Every row gives one point. The points of each table are mixes of a few directions, plus a little noise. How many directions does each table use, and how many do they share? Where both have some left over, give the other angles between the two spaces (their principal angles), to ten degrees, smallest first.
In the rows, zero is written as 128.

First, 7 rows:
[[113 101]
 [154 167]
 [ 98  79]
 [119 114]
 [ 91  65]
 [165 191]
 [159 181]]
Second (6 x 2):
[[ 59 154]
 [192 102]
 [132 127]
 [109 135]
 [ 81 146]
 [193 103]]
Directions: first 1, second 1, shared 0; angles 80

First, 4 rows:
[[117 134  83]
 [140 118 213]
 [ 71 128 130]
 [183 131  83]]
Second (6 x 3):
[[102  81 199]
 [203 126  82]
 [131 105 153]
 [ 91 123 158]
 [118 187  66]
 [124 147 110]]
Directions: first 2, second 2, shared 1; angles 40

First, 9 rows:
[[164 181 158  61  56 152]
 [105  90 105 156 161  98]
 [127  83 149 150 154  70]
 [159 204 130  40  35 181]
 [ 92  85  80 159 165 100]
 [104 100 101 157 160 113]
 [129 130 138 150 148 142]
 [105 103 103 161 164 120]
 [167 177 188 118 109 176]]
Second, 6 rows:
[[123 176 158 220 142 164]
 [113 122 118  65 115  84]
 [113  71  94  57 156 159]
 [118 152 124 145 166 146]
 [191 165 145 207 105 100]
 [110  83 129  73  84 115]]
Directions: first 3, second 4, shared 1; angles 60, 80

First, 10 rows:
[[118 135 140 139 152 138 141 136]
 [161  89  80 124 110 110 178 195]
 [166 113  44 118 115 133 171 180]
 [100 148 199 154 166 129 110 106]
 [ 95 103 143  81  68 125 144 129]
 [ 96 107 204 115  96 100 106 103]
 [154 133  81 113  97 125  89  90]
 [146 119 128 139 130 112 117 129]
 [133 194 130 166 197 157  73  66]
 [112 140 128 130 147 148 157 147]]
Second, 10 rows:
[[ 94 123 104 148 148 188 130 122]
 [197  89 179 120  90   7 117 157]
 [113 146 116 123 136 156 132 119]
 [174 127 161 106 101  47 124 139]
 [106 100 114 158 142 164 127 132]
 [160 153 149  95 108  73 128 127]
 [155  89 149 142 114  78 119 147]
 [ 83 134  96 146 154 206 133 116]
 [ 97 165 104 118 144 183 136 108]
 [101 154 107 124 142 176 134 113]]
Directions: first 4, second 2, shared 1; angles 70

First (11 x 11):
[[119 154 117 168  79  87 163  32  88  70 102]
 [133 124 180 129 204 131  85 227 139 144 160]
 [ 97 152 145 136 168 112 123 119  90 218  77]
 [177 144 172 137 139  94  95 169 154 109 170]
 [162 125 108 141  58 112 172  77 134  20 174]
 [ 84 117 100 102 154 163 182 121  90 224 104]
 [184 114 108  88  88 140 176 140 161 137 199]
 [ 54 125 117 146 161 147 106 108  91 148  48]
 [152 120 130 116 126 132 162 149 133 119 180]
 [169 128 108 105  72 127  59 115 200 131 101]
 [ 77 104 122 140 159 162  86 152 128  88  91]]
Second:
[[118 142 131 134 128 115 104 108 124 160  87]
 [141 109 125 121 129 144 166 154 130  85 186]
 [ 99 173 136 147 129  87  69  63 108 226   9]
 [142 108 125 121 129 144 175 155 126  80 195]
 [127 134 131 136 132 117 197 113  87 124 164]
 [121 134 127 124 123 129  30 127 170 161  52]
 [111 152 131 134 125 110  44  99 144 191  30]
 [159  79 118 107 127 173 180 199 156  24 249]
 [136 119 128 129 132 131 211 135  97  92 200]
 [126 130 128 127 127 128 104 127 138 137 108]]
Directions: first 5, second 2, shared 2

First (9 x 14):
[[ 89  84 100 131 139 109 145 140 122 100 131 163 136 114]
 [179 142 141 118 143 121 106 109 124 161 119 106 106 112]
 [ 88 166 146 143  84 169 145 148 145 104 143 118 157 181]
 [102 161 144 138  96 160 139 141 141 113 138 118 150 169]
 [115   7  59 115 199  46 130 122  98 115 114 197 104  34]
 [178 144 140 120 141 123 106 110 125 161 118 105 106 115]
 [212 139 141 111 161 107  93  97 118 182 111  98  87  91]
 [106 152 140 136 102 152 138 138 139 115 136 121 145 161]
 [ 81 156 140 142  86 165 150 148 142 100 143 125 159 177]]
Second (11 x 14):
[[151 149 103 148 140 168 162 121 148 108  76 153 113 115]
 [106 124  99 131 115  89  78 126 166 130 165  89 128 135]
 [118 131  98 136 121 109  99 124 164 124 141 105 123 129]
 [116 133  89 139 120 105  92 123 174 122 143 100 121 129]
 [104 125  91 133 113  85  72 125 174 129 167  84 126 135]
 [112  94 210  87 123 103 127 143  44 163 179 130 156 144]
 [161 149 123 144 146 186 187 123 124 109  61 172 115 113]
 [146 121 188 111 140 161 181 135  58 138 106 170 138 127]
 [175 150 146 140 155 211 221 125  95 109  37 199 116 109]
 [121 130 108 134 123 115 109 126 152 125 137 113 125 129]
 [ 97 103 153 105 112  75  79 136 110 152 196  92 146 145]]
Directions: first 2, second 2, shared 0; angles 90, 90

First:
[[111 154 131 131 157  96 163 142 128 154 108 100  76 128 114 101  79 136]
 [ 80 141  96 150  75  93 132 116 193 107 165 166 107 176 178 236 119 195]
 [196 129 148 201 110 154 109 151 127 131 128  97 148 129 133  87 163  87]
 [123  98 129  82 138 161  97  84 115 103 125 173 199 118 126 141 153 115]
 [150 118 129 140 104 140 114 145 120 124 144 121 133 122 133 128 160 120]
 [107 110 121  42 148 130 137 150  72 141 128 117  98  83  90 101 130 130]
 [114 152 134 160 154 112 143  95 164 128 104 138 137 157 140 133  84 132]
 [121 119 120 120 110 132 117 122 133 114 143 145 140 132 138 156 144 138]
 [150 133 144 127 157 133 138 144  99 148 107  95 113 107 102  68 119  99]]
Second (10 x 18):
[[135 125 128 110 135 139 122 138 148 108 139 112 124 114 120 125 128 134]
 [143 121 129  91 141 150 115 148 168  88 150  96 120  99 112 122 129 140]
 [ 99 141 126 200 102  86 154  89  49 206  86 190 144 184 160 140 127 104]
 [120 132 128 148 121 117 135 117 106 149 116 145 132 143 137 131 128 121]
 [130 127 128 122 130 131 126 131 134 122 132 123 127 123 125 127 128 130]
 [120 132 127 148 121 117 135 118 107 149 117 145 132 143 136 131 128 122]
 [114 135 127 164 115 107 141 109  89 166 107 158 136 156 144 134 127 117]
 [173 108 131  17 168 192  89 187 249   9 193  33 104  42  79 110 130 164]
 [127 129 128 131 127 126 129 126 125 131 126 131 129 130 130 129 128 127]
 [120 132 128 150 120 115 136 117 104 152 115 147 133 145 138 132 128 121]]
Directions: first 4, second 1, shared 0; angles 70

First (11 x 24):
[[105 151 133 165 116 150 142 154 115 127 146 149 121 167  83 106 135 113
  125 118 107 162 134  85]
 [158  99 129  76 144 106 107  97 140 137 114 103 141  81 156 155 123 132
  130 150 161 103 117 175]
 [127 127 115 134 126 118 135 122 137 117 112 126 120 120 180 132 120 152
  129 113 117  95 133 141]
 [158  99 124  78 144 101 109  95 143 133 108 101 139  80 173 156 121 141
  131 145 158  91 118 180]
 [144 115 149  93 140 132 105 120 120 152 146 119 147 116  63 135 137  92
  126 161 161 166 114 131]
 [119 136 115 151 120 125 143 133 134 114 116 134 116 135 170 123 123 152
  129 106 107 103 137 127]
 [128 126 121 129 127 122 132 124 134 122 119 126 123 122 157 131 124 142
  129 121 123 109 130 136]
 [138 121 137 110 134 129 117 123 125 138 135 123 137 121 102 133 132 113
  128 143 144 144 121 132]
 [114 140 115 157 118 130 144 138 131 113 120 137 115 142 160 120 124 147
  129 106 104 111 138 118]
 [121 137 141 136 126 144 126 141 117 137 148 137 133 148  70 118 137 102
  126 137 130 167 126 103]
 [ 97 157 128 181 112 152 149 159 115 120 144 154 115 176  94 101 133 120
  125 107  95 158 139  79]]
Second (10 x 24):
[[132 132 138 127 133 147 123 138 116 134 140 133 136 142  78 121 132 110
  134 140 149 159 121 113]
 [148 122 116 118 138 136 126 126 128 115 110 123 134 120 150 133 116 148
  145 130 161 108 120 146]
 [117 151 138 159 125 171 135 162 104 127 151 151 132 176  44 103 134 104
  138 130 141 184 124  79]
 [142 122 118 119 135 127 126 122 132 119 112 122 130 117 157 135 119 146
  138 127 147 106 124 146]
 [123 129 121 135 124 120 134 125 134 122 121 128 121 125 158 129 126 140
  125 117 112 110 134 133]
 [131 135 122 140 129 143 133 138 123 118 123 134 128 141 126 121 123 137
  138 123 139 128 127 122]
 [ 80 110 163 100 102  38 118  82 159 186 166 107 109  78 147 150 164  77
   53 133   7 133 155 139]
 [120 127 126 131 123 115 131 122 135 128 126 126 122 122 151 130 129 132
  120 121 107 115 134 132]
 [146 125 123 121 138 144 124 131 123 119 118 126 137 129 122 129 120 136
  145 135 164 126 119 135]
 [141 128 116 130 134 140 131 132 127 113 113 128 130 130 147 128 117 148
  145 124 152 111 123 136]]
Directions: first 2, second 3, shared 2

First:
[[ 77  63 150 152 116  79  94 139  77  91  62 122 118 115 116 132 234 142
   68 143 122  81 119  90 172 112 144 138  98 118 116 124]
 [121 147 127 119  90 120 133 119 124 108  69 136 112 133 117  95 113 125
   87 148  81 101 131 115 132 172 158  92  96 115 133 133]
 [184 162  98 110 122 162 109 103 143 132 180 120 145 150 110 147   7 153
  173  84 156 213 104 125 118 159 139  82 153 177 139 177]
 [116  94 128 134 103 103  83 118  84  89  87 117 127 132 101 138 144 161
   92 113 130 137 102  86 166 146 161  97 109 150 126 164]
 [143 179 121 119 160 166 179 150 182 174 200 138 145 130 162 132  99  92
  187 138 147 141 164 175  77 103  79 170 156 108 127  95]
 [166 135 131 118 152 149 158 104 161 170 156 133 109 113 141 104  88 111
  158 121 110 120 119 171 102 122 118 131 161 128 146 106]
 [ 97  79 144 147 138 101 108 139 101 118 110 122 125 116 128 143 204 133
  110 132 140 104 123 115 151  96 123 154 123 124 117 120]
 [114 161 125 126 140 143 157 154 153 144 157 136 143 135 148 133 134 104
  148 147 139 128 162 144 103 115  99 160 128 107 118 106]]
Second, 11 rows:
[[157 133 188 139 170 135 194 168 145 135 143 186  88 132 126 118 149 161
  150  45 100 197 111 159 125  73 121 129  97 109 110 109]
 [184  94 111 111 110 152 132  52 147 147 102 183 168 153 109 113  84 140
   98 189 138 121 108  97 153  90  99 119 138 121 172 203]
 [125 127 118 126 120 128 116 119 127 127 124 119 137 128 127 129 123 122
  122 145 134 114 130 122 131 137 129 127 133 131 133 135]
 [108 117  66 114  80 124  62  74 114 123 110  75 177 127 127 136  99  95
  100 225 157  54 142  90 136 179 132 126 162 148 155 161]
 [182 104 138 119 130 149 158  88 148 145 114 192 142 149 114 113 103 149
  114 141 126 149 105 116 144  79 104 122 123 114 154 178]
 [137 142 185 143 171 127 186 184 137 129 149 164  80 126 131 124 159 153
  156  38 100 191 119 164 118  90 128 131  98 112  99  91]
 [102 140 125 133 128 116 115 151 117 119 136  95 120 116 136 136 143 118
  136 119 129 119 141 134 119 153 141 132 130 134 114  99]
 [ 88 130  77 122  94 117  66 109 108 117 121  61 155 117 133 141 119  95
  115 190 149  65 150 107 126 188 143 129 154 148 134 128]
 [110 146 157 140 151 119 147 178 125 120 146 121  94 117 136 132 157 134
  150  70 113 155 132 154 116 128 140 133 113 124 101  83]
 [ 48 160 101 138 116  98  76 176  96 104 145  27 114  99 148 152 161  92
  144 126 136  86 162 138 106 208 165 136 142 150  95  63]
 [169 113 145 124 136 143 159 108 144 141 120 183 129 142 117 115 115 147
  122 122 122 155 110 125 137  86 110 124 119 116 143 158]]
Directions: first 4, second 2, shared 0; angles 70, 70
